Rows are points. Before rounding, the points of a table are all equally far from one centre. They may lie mostly on one side of it. Where is the centre, to within rounding?

Points:
[[ 52  29]
 [-22  15]
 [ 33 -46]
 [ 64  -9]
 [ 49  31]
 [ 47 -39]
 [ -1 -43]
 [ 53  27]
 [ 37 -45]]
Centre: [19 -3]

Points, 10 rows:
[[-35 -69 -57   3]
 [ 39  10  15 -32]
 [-36 -58  11  -8]
 [-71 -21 -50  -1]
 [-46   9 -85  -3]
 [-48  -8  19   0]
 [-14  49 -17   8]
 [-75 -20 -33 -10]
 [ -3 -74 -68  -4]
 [-19  21 -15  37]]
Centre: [ -5 -14 -34 -21]

Points, 12 rows:
[[ 29  95  12  15 -34  27]
 [-15  46  26  41  24  47]
 [ 56  55   1  -6 -56 -15]
 [-27  23  49  -4 -11 -50]
 [ 16 -15   2  17  26 -23]
 [ 53   3  42  16 -29 -42]
 [ 14 -21  32 -18 -56   4]
 [ 17  57  81  33 -27 -22]
 [ 20  59  23 -16   3 -61]
 [ 30  50   0 -57  23   2]
 [ 48  24  14  -6  46 -29]
 [-12   6 -29  10  -3  26]]
Centre: [16 34 30 -1 -9  6]

Points:
[[-55 -15  -7   8  16  38 -79   0  37]
 [ -2 -26 -20  59  11  65  -1 -21  72]
 [-36  19  25  49 -48  54 -29  26  37]
 [-19 -37  24  46  -2  20 -63 -25  28]
 [  5  21   8  67  -2   6 -90  27  70]
 [ -9 -36  10  59  31  45 -65 -21  24]
 [-30  14  20  24  56  29 -71 -20  -3]
 [ 50   6  18  31   9  54 -52  14  69]
 [-23   0 -19  45 -16  74 -88  -2  50]
 [-15 -14  27  67  19  18  -4 -47  55]
 [ 15  -9  25  56   9  22 -86   5   5]
 [-26  14 -25  29 -54   8 -73  23  19]
 [  5 -28  -4  14  -9  16 -18 -36  79]]
Centre: [ -6  27 -15  38   9  25 -31  -2  34]

Points (16 x 12):
[[ -9  39  19  26 -28  22 -31 -47   0 -22  -4  79]
 [-71  64 -16  25  -1 -13 -68  -9 -12  -4  16  20]
 [ 15  95  40 -19  24  12 -13  -9  16 -23 -18  -2]
 [-60  45  32  52 -51  16 -37   1  36   0 -35  39]
 [-52  67  15 -17  22 -39  24  -7  22  19  40   3]
 [-36  29  46  17 -22  30 -10 -27 -69  -2 -40  37]
 [-46  93  -2 -23 -26   1   5  21  -2 -28 -55  24]
 [-37  20  50  -8 -35  -8 -17 -40 -33  36 -29  67]
 [-64  45 -62  22 -34   9   3  -8   4 -26 -14   7]
 [-54  21  23 -31 -54   8  16  29   9  20   2 -22]
 [-19  59   6  41 -36  20 -49 -43  22  -6  25   7]
 [-38  74 -24  27 -25  -2  20 -20  63  21   5  36]
 [-56  43 -44 -27 -19 -50 -21 -24   8 -18  -2   8]
 [ -6  69 -23 -16 -21 -30 -17  25 -22 -11   1  69]
 [-55  46  10 -49 -32   2  -3 -37  23 -18  17   1]
 [-32  69 -34   3  -5  47 -52  17  29   3 -20  40]]
Centre: [-24  32   9  11   0  -3  -6  -4   2  10 -20  16]

Points:
[[-10  61  23  50 -31  15  15   7 -33  34 -33  50 -15 -19]
 [ -3  21  75  28  -9  22 -70  30 -28 -24  -3  75  10  17]
 [ 37   3  38   8  68  -6 -31  17 -91  22 -30  32  10  47]
 [  6  17  18 -26  17  50 -23  -2 -51  17   0  88 -65 -18]
 [ 40  54  38   6  13  28  -6  38 -51  -1 -14  49 -23 -27]
 [ 34  19  43  28  43 -17  16  15  17  32 -29  93 -12 -10]
 [ 41  45  37  25  35  11 -56  49 -34  35 -25  68 -28  27]
 [ 41  13  39  82  -8  10  12   8 -32 -26 -42  89 -12  12]
 [ 48 -20  16  13  -2  54   9  17 -95   0 -32  61 -26 -12]
 [ 32  60 -15  10 -26  24  -7  29 -28  20 -24  41   8 -10]
 [ 70  34  58  21  32 -10 -14  24 -11   7  -4  22 -65   4]
 [ 15  62  36  55   6  -5  15   4 -75   0   1  64 -12  21]
 [ 53  18  47  20 -21  27 -51  18 -39 -13 -10  76  26  15]
 [ 41  42  28  22 -20 -14 -29  20 -37  42 -33  72 -28 -33]
 [ 31  62  38   1  -9 -15 -47  17 -34 -17  25  55  -7   5]
 [ 52  37   7  59  26  13 -28   5 -59  12 -26  93 -26  40]
 [ 42  56  28  11  17  21  -3  16 -52   2 -39  79 -35   5]
 [ 60  45   7   5  43 -27 -30  10 -39  17  19  63 -12  45]]
Centre: [ -4 -25  10  27  12   0 -20   4 -24   5  -8  32 -23  15]

Points, 24 rows:
[[-10  61  17  -8 -28  31  18  -1 -18 -38  -3 -12  61 -81 -17  40  13  13
   -9  -9]
 [ -6  41  28  13 -14  76  30  17 -30  -3 -52 -48  40 -63 -22  10 -22  13
   20  10]
 [ 16  58  31 -24 -21  29  34  20 -27  -3  -8  -5  20 -93 -24  -5 -15   6
  -14 -21]
 [ 12  44  29  -6  12  27  -3   4  -2 -18  -8 -29  85 -80 -49  -5  -6  18
   31  14]
 [  1  66  19 -33 -16  -5  -6  27  -1 -23  -1  -2  36 -45 -41   6 -52  27
   25  11]
 [-35  46  20  -5  14  19  12  22 -71 -16  -8 -17  32 -66 -21   1 -28   3
    3  13]
 [-16  34   2   0  22  45  -9   4 -41 -39 -10 -45  50 -70 -25  17 -31  -3
   13  44]
 [  8  51   2  -1  28   7  51  42 -14 -19   5  -5  60 -77   1  20  -8 -20
  -16   1]
 [ 23  84  16 -13   2  26  21  38 -14 -12 -17 -14  60 -95   8  35   6  19
  -11  14]
 [  2  77  -3 -11  -2  44  10  24  11  -8 -38 -18  24 -88 -20  34 -12 -19
   20  10]
 [  6  64  20 -22  -7  59 -19  21  -8  24  -5 -32  67 -82  -4  33 -33   0
   16   9]
 [  7   7   9   4 -23  51 -15  34   2 -59  -2 -25  95 -46   1  32 -17  25
  -12  19]
 [  9  37   0 -60 -18  38  35  15 -23 -19 -32  -3  44 -64  12  39 -35  16
  -13  23]
 [-13  43   6 -25 -16  28 -37  -1 -44 -28 -12 -10  25 -51  -7  32 -19 -24
  -18  39]
 [  1  39  29 -19 -21   7   3  57 -34 -20 -18  -8  59 -95 -41  23   5  21
   27  26]
 [  3  60   5 -14  21  38  21  20  -1  -8   2  -4  40 -72 -23  34 -18  17
   61 -30]
 [-24  55   3  32 -15  44 -32  41 -15 -36  12   0  31 -79  -7  35   8  37
   21  36]
 [-17  27  22 -32 -32  58  29  44 -34   1   9  -9  77 -77  10   8  -8  47
   -6   9]
 [ 11  69   4  18 -28  41  19  -1 -13 -12 -33  13  41 -79 -11   5   6  40
  -15  24]
 [  7  58  32  -4 -26  13  -6 -25 -41  -4   4 -12  59 -70 -14  37  -1  18
   27  -7]
 [ 17  14  33  -2 -20  40   9  41 -44 -26 -17 -49  61 -94 -24  25 -16   2
   10  45]
 [-29  63 -17  17  -7  49  23  15 -28 -25 -22   2  27 -63 -41  21  -5  26
   14  17]
 [ 30  45  13  -4   7  42  15  35  -9 -34  -9  -8  56 -79 -10  39  -5  34
    3  78]
 [-25  58 -13   6 -18  51  -3   9 -33   5   0   4  30 -86 -28  -9  -5  30
  -18   7]]
Centre: [ 13  16   6  -7  -4  25   3  30  -4  -2   0 -29  22 -37   4   9   9  19
  11  13]
